Each row is a point. Two turns around zero, p and q, are shown by what they do to some points. Write where each new point lands after one turn and then the other. Backwards means that the second turn is done in reverse. Each puzzle has new turns, and all numbers are rounded.
(in the rows, 128 means zero)

Turn p:
[102 157] => [110 163]
[122  74] => [108  77]
[124 118] => [122 119]
[164 164] => [172 154]
Turn q:
[167 125] => [167 129]
[102  91] => [105  89]
[115 168] => [111 167]
Where do these land?
q, then p: [ 89 113] => [ 87 120]
p, then q: [118  92] => [112  94]
p, then q backwards: [172 133] => [171 118]
q, then p: [134 173] => [141 171]

Turn p:
[129 122  91] => [160 144 118]
[164 124 199] => [ 90  65 159]
[ 95 109 105] => [135 149  89]
[124 158 117] => [127 154 147]
Turn q:
[149 154 117] => [140 151 152]
[174 119 129] => [162 113 156]
[ 97 135  86] => [131 165  90]
[ 92 104 180] => [ 79  84 114]
Where do these land?
q, then p: [159 126 146] => [114  95 126]
q, then p: [133 102 137] => [143 112 111]
p, then q: [ 82 135 154] => [102 161  95]
p, then q backwards: [171 101 126] => [160  90 136]
q, then p backwards: [ 95 175  77] => [ 68 157  90]

Turn p:
[138  87 108 135 135 151] => [153  95 108 134 130 102]
[122  76 119 112 156 107] => [112 108 110 108 147  78]
[161 163 129 116 101 179] => [174 113 152 130 125 181]
[119 170 134 102 112 179] => [140 110 162 150 146 183]
[ 76  96 147 117 150 110] => [ 79 120 139 143 146  85]
[ 70 101 109 144 132 140] => [ 97 102 108 177 131 107]
[167 151 141 165 159  96] => [153 194 115 111 126 116]
[146 134  84  90 110  94] => [108 112  95  76 127 157]
[152 174 180 170  97  96] => [135 197 162 122  74 144]
Turn q:
[164 126 100 203 132 127] => [115  59  90 158 150 128]
[121 143 136  66 160  80] => [144 176 118  86  99  80]
[126 121 126 154  73 145] => [103 107 145 160 113 166]
[111 147 103 160  96 138] => [ 97 124 125 176 131 139]
[136 107 148  76 148  91] => [149 151 122  71  97 113]
[138 154 148 151 106 164] => [125 104 170 160 140 130]
[139 107 111  65 185 128] => [192 168 101  90 133 117]
[ 88 121 152 148 124 150] => [ 98 137 154 124 160 149]
Where do these land?
p, then q: [104 115 119 138  85 153] => [105 105 130 130 127 176]
q, then p: [114 130 156 121  90  84] => [ 83 107 157 139 103 146]
p, then q: [ 99 127  77 114 195 160] => [145 121  59 117 190 115]
q, then p: [131 110  94 103  98 128] => [155 116 121 144 103 163]
q, then p: [ 98 183 161  98 135  91] => [ 66 172 151 108 113 147]
q, then p: [107  78 154 140 116 163] => [153 102 166 154 169 125]
p, then q: [160 137  85 151 132 128] => [162 122 102 167 117 131]
q, then p: [142 116 160 161 183 105] => [ 98 107 115  87 170  95]
q, then p: [197 156 147 127 117 141] => [147 127 139  93  80  81]

Turn p:
[125 102 127 160 107  95 125 111 137] => [132 101 145 150 133 150 146 102 152]
[113 125 157 144  81 117 165 134 154] => [165 100 132 149 112 129 143 156 171]
[ 94 115 112  75 158 154 100 108 135] => [108 148 151  90 174 142  92 151 110]
[186 170  95 155 166 126 150  95  86] => [ 95 170 145 122  74  88 155  76 103]
[ 95 106 106  99 104 151  83 158 109] => [120 131 106 129 155 186 112 161  92]
[151 180 112 167 181 173 126 101 119] => [140 172 154 115 120  72 150  96  73]
[ 81  85 165  98 113 122 121 152 104] => [121 116 113 167 153 157  77 166 144]
[119 124 157 138 114  78 122 168 149] => [140 104  82 150 149 130 137 123 172]
[176 202 112 145 136 119 156  88 131] => [139 175 144  97  77  89 170  92 142]
[124  99 128 146 104  89 179 170 159] => [117  68 109 151 121 118 163 154 172]
[145 102 136  81 144 184  80 122 125] => [132 125 127  86 140 145  64 129  77]
Turn q:
[149 109 149 146 146 125 123 144  93] => [121 141 123 147 121 134 130 127  76]
[112  68 169 125 138 104 115 134 101] => [160 115 108 161 134 135 128 170  76]
[122 158  84 123 173 141 142 194 170] => [156 190 193 126 118 142 136  99 163]
[110 179 121 151 151 144 136 115 153] => [112 156 140 130 143  87 140 106 166]
[146 106 101 130 155 123  92 138 103] => [126 170 117 110 130 156 121 145  97]
[142 124 170 110  90  72  97 114  89] => [133  82 107 103 113 101  91 157  73]
[134 167 119 127 114 178 119 126 196] => [130 138 124 128 140 126 102  72 198]
[111 120 125  92 149 142 119 141  88] => [154 132 134 105 157 144 154 127  95]
[155 114 154 103 105  86 135  57 132] => [127  81  65 108  87 102 131 154 130]
[138 107 150 149  53 138 202  93 106] => [ 72  34 121 162 108 140 153 127 133]
[ 89 157  67 153 133 155 127 151 176] => [116 170 175 129 158 139 121 124 200]
Where do these land?
q, then p: [105 147 172 123 118 131 127 168 121] => [123 122 131 153 123 121  97  75 136]
p, then q: [183 134 118 127 137 144 202 152 134] => [138  67 164 123 105 145 103 182 128]
p, then q: [ 70 136 106 122 116 145 114 119 106] => [123 151 156 144 148 110 139  81 106]
p, then q: [ 95 129 109 154 166  67 128 134 125] => [126 157 136 159 129  87 170 152 165]
p, then q: [145 161 105 113 138 136 105 147 129] => [125 123 146  82 131 132 154 125 130]
q, then p: [107 153 138 196 142 136  92 120 120] => [121 173 115 154 182 110 154 106 140]
p, then q backwards: [ 80 137 129 122 179 143  90 124 142] => [ 83 146 131 140 145 152  77 138 100]
q, then p backwards: [177  42 129  92  52 134 129 108 164] => [163  66 158  98  35 109 107 175 121]
q, then p: [137  78 122 120 118 126 106  84  77] => [ 74 132 119 136 128 137 136 172  77]
q, then p: [180 165 151 113 114 120 187 122 161] => [151  97 174 126 106 182 134 126 179]
